Each wall is flat, endless, passes through zero and stands at right angles to its row. A trip goes straight from one point to another. List the walls that it crosses, first one first.
In the rows, 128 means zero.

Walls:
(1): [137 174]
(2): [117 111]
(3): [110 131]
(4): [140 125]
Trips:
[154  90] to [121 121] -> 3, 4
[109  68] to [131 120] -> 4, 3
[164  81] to [49 79] -> 3, 4
[139 161] to [191 163] -> none
[154 149] to [168 113] -> 1
[190 155] to [163  83] -> 1, 2
[139  23] to [ 93 119] -> 3, 4

Walls:
(1): [112 115 156 177 133  98]
(2): [131 138 143 136 125 117]
(3): [127 107 108  83 144  96]
Trips:
[146  68 228 161 162 143] to [117 124  56 127  87 106] -> 2, 3, 1
[106 138  62 213 249 161] to [114  97  49  78 145 182] -> 1, 3
[150 128 146 118 127 190] to [109 175 114 173 117 132] -> 2, 1
[107 127  98  80 186 156] to [ 75 125 143 141 151  91] -> 1, 2
[ 97 116 155 136 117 149] to [116 125 103 125 103 145] -> 2, 1
[ 91  72 173 148 174 140] to [ 94  81  79 157 116 101] -> 3
[136 141 101 112 111 164] to [133 182 105  69 133 113] -> 3

Walls:
(1): [124 192 132 174 120 144  97 155  54 125 135]
(2): [153 104 134  71 170 133 116  96 143  94 159]
(3): [112 125 126 130 114 135 176 211  60 118  94]
Trips:
[100  53 116  89 140 104 152 109 210 117 110] to [124 122 179 109 120 144 133 129  84 120 124] -> 3, 1
[160  82 128  52  94 106  81 150 142  89  76] to [141 161 141 136 136  70 115  72  54 161  63] -> 1, 2
[ 98 123 114 216 128 175 134 131 158  92 176] to [102 178 150 117  79  96  88 122  81 156 106] -> 3
[211 155 159 106 127 112 178 149 185 126 139] to [102 163 163 171  88 163  92  80 107 132  88] -> 2, 1
[180  92  98 167  44  65 128 109 118 141 114] to [ 54 138 110  73 117  93  98 105 128 161 173] -> 2
[ 50  88 139  63 132 124  95  83 174  74 148] to [131 162 106 174 126 201 108 130  65 159 127] -> 1, 2, 3
[123 154 137  81  91 132 102  97  95 163  74] to [181 125  99 112 165 179 167 192  96  78  97] -> 2
[183  68 143 146 131 190 130 163  90 181 127] to [147 146 133 113  66 143 162 116 138 155 120] -> 1

Walls:
(1): [ 50  90 176 134 147 131 129  88 114 179 111 158 128 193 140 113  45 110]
(2): [123 159  79 131 104 109 164 162 126 159 119 141 107 109 132  77  95  71]
(3): [108 155 152  60 128  54  63  99 168  87 163  71  68  94 107  66 162 158]
(4): [ 78 117 189 136 143 187  65  72 185 116  85  87 119  95 150 157 110 135]
(5): [149 108 125 123 188 115 124 158  95  93 185 115 136  86 163 111  80 171]
(6): [144  69 115 135 116  84 174 108 169  92 131  92 129 106  65 139  92 119]
Trips:
[158 134  61 186 116  64 138 109 175 128 160 149 123  64 131 161  88 131] to [145 182  77 140 139 195  77  94 133 157  84 114 199 123 162 145 117 142] -> 4, 6, 5, 2
[ 65 221  96 171  90 122  67 140 153  78 107 125 152 131  75 114 163  47] to [134 132 181 146 112  95 107 129 106 123 122 124 158 126 126  64 119  95] -> 1, 4, 5
[111 129 166 129 131  52 153 104 146 145  76 115 131 161  73 123 126  93] to [138 141 119 124  80 159  55  86 143 153 126 209 136 117  82 157  64 132] -> 4, 3, 2, 6
[152 119 187 137 131 169 101 162 150 165 134 137 136 168 104 143 141 147] to [ 99 214 124 165 144 116  74  72  72  98 194 123  89  92 171 103 163 130] -> 3, 1, 5
[173 194 134 129  40 102 114 192 110 182  32  86 157 102 150 133 152  80] to [157 107 128  94 113 115  12 131 141 149 120 126 119 125 133 105  65 108] -> 3, 4, 1, 5
[118  71 123 117  88 112  72 160 136 163 181 130 125 160 167 140 130 146] to [156 147 191 117 100 143 124 122 122  93  52 199 119 106 171 168  48 143] -> 4, 3
[ 99 133 120 133  45  50 168  65 120  51 120  87 122 200 130 116 115 174] to [153 161 103 123 123  99 137  89 140 127  95  75 163 114 100 112 157 105] -> 1, 2

Walls:
(1): [118 130  80 102 119 131  75 161 164  99 111  80  92 166 159 140 108 152
 132  95 128 143  86 117 172 145 172 124 134 111 145 162]
(2): [113 146  81 165 112 192 137 153 179 129 171 132 110  86  76 161 154 101
  48 200  64 107 116 159 140 138 125 161 155 152  92  83]
(3): [135 124 146 144 162 139 103 192 181 105 128 160 107 131 144 185  70 121
 135 126  97 139 133 158  96 242 106 148 127 135 191 140]
(4): [130 150 111 100 145 130 124 133 135 188  87 170 138  59  97 111 182  64
 131 125 127 192 141 211 139 142 160 142 141 155  90 115]
(5): [132 133  14 120 130 119  93 131 133 173 123 133 186 135 117 167  75 124
  79 133 113 104 164 112 152 117 124 158 142 172 193 133]
Trips:
[175  48 131 159  82 134 177 135 137 102 152 128 154 102  99 125 199 168
 146 158 102 131 100  78 140  89 115 124  93 156 130 142] to [134 142  87 126 204 166 196 112 117 159 112 113 115 219 115 175 126 118
 100 145 111 119 113 148 121 175 137 139 143  97 177 127] -> 5, 3, 1
[157 141  58 179 119 125 181 139  46 163 115 138 139 110 168 106 129 158
 172 128  96  79 185 126  99 157 154 124 142 144 133 165] to [ 32 183 119 130 128 142 175  85 188  29 126 166 154 129 161  79 149 120
 154 125  78  93  99 100 120 153 104 149 104 103 223  32] -> 3, 2, 5
[135 135 140  49 176  82 119 110 134 195 229 156 123 145 112 138 162  94
  81 132 119  95 133 185 151 185 115 157 118 167 110 127] to [125 131 116  83  77 162 116  98 220 200  92 122 201 103 110 188 170 130
 104 108 201 192 149 150  98 174 150 161  99 138 126 108] -> none
[128 159 154 161 132 138 128 158 102  96 168 149 134  88 135 158 172 153
 136  79 193 102  83 130 162 119 129 130  49 184  67 104] to [ 49 199 225 195 160 127  82 134 120 118 162 131 140 119 120  87 116  58
  57  75 104 124 115 107  67  62  74 100 117 114 112 132] -> 4
[101 124 144 134 101 134 140  81 112  93 132 202 161  80 155 142 121  98
 160 132 143 119  42 174 105 125 126 148 105 148 103 115] to [158 139 100 204 110 122 143 146 104 162 100 159 147  90 109 117 127 136
 107 174 187 105 147 137 123 118 141 132 163 110  51 118] -> 5
[146 141  94 122  90 102 145  96  93 106 137  97  75 185 132 115 122 144
 141  81  99 203 182 140 186 147 150 158 132  97  51 145] to [ 75 122 102 117 115  88 109 136  97 178  74 115  67  92 113  90 160 125
 108 156 165 137 114 120 116 147 165  75 180 126  28 133] -> 2
[ 41 109 178 105 126  92 139 101 140  54  85 145 157 137 112  54 129 159
 108  44 161  57 154 169  99 107 122 122 102 107 120 111] to [122  67 146 148  69  82 118 162 157 149  74 130 100  87 134 127  91 151
 163 135 107  95 159  16 190 115 125 194 149 185 119  95] -> 5, 1
[132 142 171 213 134 108 138  56 163  81 143  98 112 122 133 179 140 144
 167 135 130 145 123  99 128 126  59  35 120 158  69 188] to [ 96 202 169 153 111 112 112  77 187 126 169 134 138  93 127  67 152 165
 157 104 129 119 163 151 163 149 132 215 115 125  53 135] -> 2, 4

Walls:
(1): [121 121 106 126 167 172 176 116 225  59  34 152 121  84 136  84 161  82
 101 159 117  99 209 144 132 156 145 219 117 104 148 130 141  98 162 131
 180  66 130 176  42 123 175 209 155 173  98 140]
(2): [115  58 156  86 173 209 145 135 105  66 130  68 162 131 145 182 187  80
 114 113 116 154 136 121 141 139 171 129  45 179 186 110 160 188 138 157
  99 132 159 134 117 134 105 143  83 107  30  69]
(3): [144 119 123 138  90 163 142 181  86 114  99 133 157 118 143  65 110 118
 137  45  99 171 116 106 112 114  83 235 218 126 109  49 127 149 132 105
  86 108 162 146 155 110 128 110 140  85 150  77]
(4): [128  99  63 139  84  81 155 167 110 117 167 120 118 144 147 133 104 133
 117 106 157 162  95 172 197 112 129 151 137 115 130 149 102 163 125 123
 112 103 218 134  98 148 146 130  73 189  82 157]
(5): [115 172 118 106 126 151  63 140 130 122 137 140 168 163 160 113 167 190
  89  77 185 109  99  67 127 153 151  77 101 152 138 123 205 152 130 145
  83 169 136 117  90  74 130 147 224 104 138  97]
(6): [152  81 173 165 167 107 190  96 119 180 129 113 152  50 211 106 123 105
 148 168 155 117 150 140 128  98 139 132 150 166  75 155 144 115 156 133
 104  65  77 131 130  81 107 135  91 113 148 140]
(7): [161  99 188 120 142 122  50  74 122 130 152  92  84  58 100 157 128  69
 127 110  97 147 130 132 114  94  78  83 211 145 180 136 161 170 106  82
 124 109 153 137  70 184 103  88 131 138 113 150]
Trips:
[116 159 131 164 172 116  42 138  98 122 110 193 118 169 127 118 113 108
 127 109 128 158  98 125  84 107  84 146 108 142 100  70  91 144 176  85
  99 231 114 141 140 125 153  80 128  83  80 127] to [144 108 118  96 139 155  88  95  96  82 126 102  67 132 137 111 156 149
  72 121 167 119 110  69  99 144 175 137 181 123 183 129 140  69 188 212
 105 164 133 160 120 146 140  58  83 159 130  60] -> 2
[ 98 146 210 101 145 134 170 115 144 123 126 167 162 107 127 193 129 158
 175  61  90 127 136 123 115 118  84 127 211 145 115 153 132 174 133 107
 114  63 160 156 121  87 120 109 159 144 138  41] to [174 100 131 130 127 138  96  99 112 132 132 148 172 120 139 159  71 137
 110 122 150  74 123 135 104 177 112 164  88 120 147 129 100  58 133 151
  84 191 112 154 178 129  72 122 108 127  90  80] -> 7, 6, 3
[136 166 124 200 147 144  70 121 157 126 136 194 139  88  67  65 172  92
 112 188  98 121  86 143  18 172 116 201  40  65 167 110  79 140  93 105
 172 132 138  71 156 147 189 112 130  96 171 182] to [147  85 148 172 147 178 159  96 111 132 148 133 113 145 193 168 181 115
 142 132 117 106 141  60 155 109 177 126  81 122 181 142  98 129 110 146
 179  61 193  76 162  60 139 164 157 109 114 121] -> 2, 6, 5
[155 137 104  67 145  96 103 113  81 113  78 146 136 140 148 140  86 107
  64  95 140 140  43 162 131 101  99 167 120 120 112  82  49 160 145 170
 134 140 115 132  66 163  90 140  94 130 114  61] to [155 167 134 183  95  65 174 104  37  89 168 103 103 171 124 155 135  81
  89 118 139 156 110 103 145  90 117 135 155 112 120  96 148  98 118 114
 105 104 139 144 158 225 115 107 174 150 140 117] -> 2
[ 97 115 172 196 177  80  96  89 126 113  64  36 178 234  78 149  83 172
 172  72 110 107 127 105  91 150 112  33 107 183 109 101 132 105  94  62
 161 111 177 120 104 103 138 105  78 102 106 166] to [129  53 122 129 121 174 106  77 171  80 151 111 171 142 125 118 161  56
 141  97  59 107 182 166  81  95 124 167 143  76 187 101 108 127 126 152
 163  95  53 156  89  92 155 173 135 124 161  88] -> 5, 1, 3, 6
[182  57 109 140 105  69  62 125 144 100 158 129 196  57 140 144 144 108
 141 134 149 140 228  69 149 195 100 109  97  73 142 125 141 135  80 175
 121 128 140 122 126 110 138 113 120  81 129 127] to [103 139 122 126 159 166 132 148 135 129 176 135  94  83 134 162  82 156
 108 179 152 151 116 150 132 110 176  95 132  97 163 197  55  14 104 131
 147 218  97 137 138 148 124 169 149  94 147 203] -> 1, 2, 5, 7, 6
[ 84 183  92  79 136 120 148 166 134 103 137 162 150  97 123 150 126 113
 127 111  38 112  94 137 143 122  98 122 147 167 191 110 182 111 174 173
  96 178 137  98 106 187 142 102  73 135  58 137] to [129 113  88 172 165 108  55 109  73 137 118 139 123 181 210 118 132 121
  93 127 105 116 147  77  84 121 120 111 148 229 150 163  75 130 130 140
 143 136 134 162 148  95  58 207 157 160  62  94] -> 5, 3, 4, 6

Walls:
(1): [ 74 124 139 125 100 138 158 149 115 154 130 161 148 167 119 106 166 215
 176 161 140 102 106 157 179 123  58 181 158  96 122 110  85 177 162 100
  93 144  90 128  99 128 104 166 116 148  93 157]
(2): [162 176 102 140  83 139 122 148  80 116  83 128 180 125  97 102 136 150
 124 104  96  98 161 134 145 144  81 126  93 103  45  78  94 137 137  68
 106 106 106 148 148 117  95 167 146 108  78 167]
(3): [106  78 110 149  61 131 138 140 126  71 125 143 159 120 112 126 139 159
 133 173  89 107 118 129  96 126  70 137 128 133 110 161 137 159 153 105
 128  84 146 158  97 177 181 116 122 139  99 113]
(4): [178 162 206 102 143 145 125 118 108 137 179 177  82  90 106 112 105 165
 136 156 196 127 195 128  86 100 154 133 131 138 128 138  86 137 148 136
 157 147 106 121 144 101 133 184 131  97 127 185]
(5): [111  88 143 118 135  63  89 119 120 162 109 108  73 106 149 131 117  89
  94 149 203 139 146 149 140 152  77 127 155 127 106 106 119 129 173  90
 136 136 158 201 170 123  91 123 135  75 135 112]
(6): [157 104 177 137 131 218 145 144 160 124 150 146 100 149 126  98 129 135
 108  71 121 143 115  97  45 140 149 194  95 172  80 119  97 130 205 161
 126 139 106  79 184 169 159 130 128 148 100 155]
(7): [124 104 137 103  99 130 180 122 104 156 137 132 108 131 112 176 113 193
 136 159 134  98 161 179 111 103 205 114 125  98  87 171 131 135 126 112
 164  92 128 167 130  92 112  90  99 137 144 125]
Trips:
[184 115  75  64 219  55 136  98 152 121  92 144 108 104 110 108 126  94
 124 111 135 164  65 147  93 120 103 163 143 125 133 136 143 123 129 131
 141  83 138 150 189 122 120 136 127 129 100  90] to [ 66  82  61  98 116 104  82 142 176  85  79 113 151 174 128  89 120 129
 120 149 104 159  84 114  88 106 117 132 148 198 131 105 118 153 102 100
  76 157 117 153  99 137 176 148 125 148 141 124] -> 3, 1, 5
[124 177 116 171 156 159 105 119 122 112 158 201 157 142 143  92  93 125
 161  77 119 137 184  94 127 209 127  98 169 154 147 126 161 112 112 140
 106 100  92  77 161 175 103 107 127  93 117  90] to [101 142  85 181  99 110 188 116 101 133 109 111 122 112 166 129 135 135
  89  87  79 140 153 117 163  50  85 144 155  55 127 119 129  80 142 154
 181 164 108 149  85  91 152 124 134  71 174 143] -> 6, 1, 7, 5
[122  75 154  95 133 186 138 139  89 101 164 178 127 139 104 122 117 114
 111 126  73 111 108 115 125 159 111  97 127 134 114 158 134 157  76 176
 171 132 163 177 107 148 165 150 113 180  83 162] to [107 113 174  62 133  90 112 147 112 155 132 143 170 120  89 102  96 148
 102 149 144 136 153 147 156 140  84  97 136 114 109 159 126  43 113 106
  95 110 128 121  84  59 137  91 119  95  85 174] -> 1, 2, 6, 5, 3
[106 129 118  78 155 151 118 161 109 122  99 121 140  72 175  74 126 187
 139 111 110 143 138  77  85 150  98  93 136 162 172  88  92 131 154  66
 144 148 100 101 144 126 113  95 155 205 155 139] to [100 128 101 161 106 112 167 142 149 122 116 120 127  80 108 169 150 185
 120 124  82 134 137 162  58  83 227 132 163 102 131 125 118 112  88 130
 110 146 140 190 176  79 125 162 136  56 152 168] -> 7, 1, 6

Walls:
(1): [154 113 116 137 128 167 170 138  90 187 102 182 106  95 107 100 133 164
 160 127 114 123 114  75 107 126 104 168 138 147 191 118 128 136  84  72
 129 151 132 120 147  83 154 135 116 127 110 166]
(2): [131 148 123 105 105 117  97  96 114 136 151 112 122 126 145 103 123 134
  93 105 109 147 147 145 130 132 150 110  66 128 126 109 147 137 123  85
 186 107 141  70 106 142 157 142  94 129 122 161]
(3): [207 143 143 125 131 169 115 124  58 124  96 166  96 126 203 150 117 132
 171 118 126 187  78 129 137 142 141 124 163 143 139 155 130  55 151 166
 108 139 157 109 147 169  82 116 124 166 145 140]
(4): [133 130  99 103 130 106  53 111  80 114  97 154 108 176 115 103 130 143
 150  85 128  40 141 137 123  99 113 125 151 123  95 129 102 105 120  95
 160 167 140 177 157  91 122 141 142  95 157  98]
(5): [105 171 137 142 133 131 165 123 138 146 151 102 122 147 135 161 127 155
 113 134 128 181 130 172 105 148 134 140 108 137 106 147 139  70 123 109
  83 147 146 134 205 102 122 111 114 131 150 135]
(6): [141 151 175 102 124 160  94 124 115  98  77 119 150 138 149 135 169 120
  70 197 171 101 121 120 181 151 106 146 129 114 131 149 107  99 152 141
 111 107 153 124  91 164  95 153 122 122 164 133]
(7): [167 124 119  99 177  98 146 145 114 173 133 150 124 104 146 126 121 130
  95 171 110  92  73  88 171  93 167 135 133 130 116 130 175 133 143 183
 130  60 168 162 148  93 138 134 138 160 135 133]
Trips:
[204 117  94 140 152 121 117 126 142 170 100 121 105 147 108 109 210  87
 143 134 182  72 122 140 132  76 102  68  95 134  99 121 149 116  99 101
  81 138 110 146  81 162 135 146 190 103  67 126] to [157 146 128 146 127 140 110 120 126 120  75 105 122 162 133 135 115 132
 156 148  89 162 147 106 141 104 122 141 118 143 139 117 106 141 134 115
 144 173 131 109 126 138 140 129 159 156 130 150] -> 7, 3, 2
[149 126 117  27  86  98 133 113  84 116  90 132  69  94 168 108  91 129
  63 161 135  97 109 130 175 164 132 115 106 142 156 138 150 145 127 100
 129  80 151 112 102 139  98 147  72 138  79 122] to [146  65 126 168 106 122 177 130  91  99 145 136  99 107 131 153 108  98
 137  55 141 128 168 108 157 118 107 125  80 156 160 151 125  94 112  85
 125 105 186 144 160 139 133 137 117 121 153 126] -> 4, 6, 5, 7
[154 145 131 176 131 205 120 111 174 165 126 103 126 149 126  90 112 101
 132 134  96 126 148 106 153 134 114 136 186 120 120 161 127  97 165 108
 112 139 129 180  98 173 163 148 122 148  98 152] to [126 170 120 137 101 145 134 136  79 124  75 109 171  89 110  75 136 135
 127 155 167 131 118  94 102 117 143  87 150  69 154 153 159 141 146 154
  92 146 150 105 124 116  78 142 106 116  70 135] -> 7
[126 141 130 100 143 160 146 138 156 105 144 133 132 152 113 132 140 122
 175 169 141 121 144 168 142 114 161 171 119  95 113 128  80 110 167 153
 166  77 115  99 154 119  87 111 129 122 169 101] to [119 111 146 161 150 176 112 126 118 181  66  98 107 138 137 161 126 142
 138 150  92  84 133 173 130 146  98 107 134 143 141 118 167 122 142 170
 115 157 139 128 170  99 163 117 148 114  73 166] -> 1, 6
[132 146 204 113 128 131 152  98  71 136 124  96 178 102 121 134 174 108
 133 167 106 104 137  95 120 170  90  74 106 123 104 154 145 123 131 141
 130 115 122 137 174  75 165 127 140 126 125 182] to [117 178 148 108  92 159 156 138  97 162 140 126 123  98 121 178 117 183
 165 126  81  99 134 180 125 119  87  82 145  83 103 142 124 140 136 145
 113 140 131  77 162 175 107 132 111 162 156 127] -> 3, 7, 1, 6

Walls:
(1): [119 117 103 168  83 105 141 170 154 123 130  92 169 190  85 142 131 129
 121 122 164 128 144 143 117 135 104  82 134 124 141 174  56  80 185 120
 105 147 126 144 131 128 116 113 113  70 153 138]
(2): [111 150  86 131 102  98 140 144 139 120 150 141 175 178 169 126 163  96
 119 175 170 123 145 138 119 129  65 146  61 159 143 105 107 159 132 113
 120 174  67 101 126 170 106 175 141 118 156 120]
(3): [151 130 137  87 135  91 173 114 120 113  95 127 121 149  81  91 127 146
 163 146 118 154 149 163 180 146 175 156 130 103  88 143 134  74 105 105
 148  91 126 156  98 138 173 181  58 113 155  52]
(4): [119  78 120 137 121 118 130  94 152 158 140 141  68 139  63 124 105 145
  95 170 144 145  91 135 211 151  73  87  98  87 128  92 113 113 172 140
 132 155 173 128 172 134  72  81 136  74  92 101]
(5): [131  94 134 125 116 134 149 171 109 140 144 128 161  89 130 162 114  67
 158 165 101 176 125 129 149 130  87 126 176 162 143 165 195 107 150 138
 101 117 112 119 132 195 110 107  83 114 137 108]
(6): [100 175 128 102 124 121  58 159 126 107 133 173 152 139 138 107 143 148
  94 175 145  90 104 132 106 161  88 103 139 165 124  46 126 138 138 168
 109 132 135 117 111 114 170  91 142 126 138 160]
(7): [120  65 167 201 137 186 174 102 105 155 101 119  54 145 129 146 116  84
 123 105 151 146 162  92  83 211 173 177 176 122 212 111 119  89 142  96
 110  99 111  97 142 116 164  95 111 135  85 125]
Trips:
[164 142  98 134 103 133  98 133 101 150  48 171 165 172 118 130 104 102
 170 120 155 121  79 142 141 130 140 124  61 184 138   7 152 113  76  83
 111 153 109 108  98 144  90 164 122 120 156 144] to [ 89 127 166 151 140 126 125 163  57 127 108 139  99 130 118 103 169 102
  98 157 142 138  96 168 119 173 121 124 125 127 113 129 136 101 116 130
 196 150 176 120 237 104  62 111 115 128  68  40] -> 4, 7, 5, 2, 6
[ 95 142 108  88 137 131  95 212 168 172 122 164 126 109 122 119  99 113
  88 183  89 115 157 109  61 145 219 118 125 122 121 143 120 169 120 178
  78 103 152 167 162 103  74 153  97 170 169  99] to [127 119  94 161 136 117 139 129 160 109 168 161 154 106  68  56  50  75
 110 150  83 142  91 112  84  85 139  65  35 126  41  96 125 123 106  91
 206 160 116 102 132 112 141 117 108 158 143 140] -> 5, 2, 3, 4
[ 86 166 158 172 123 189 116 123 143 106 120 145 156  94 143 104 134 181
 141 110 120 118  62  65  99 141 155 144 189 121  90 159  89 102 144  99
 114 122  64 150 154 179 132  85  96  99 186 154] to [112 135 121 169 118 113  82 141 160 157  58  74 115  88  99  73 127 138
 173  95 146 127 144  76 103 111 142 147  89 129 113 202 103  96 121 200
  99 122 172 143 111 113 167 143  84 108 125  85] -> 3, 6, 5
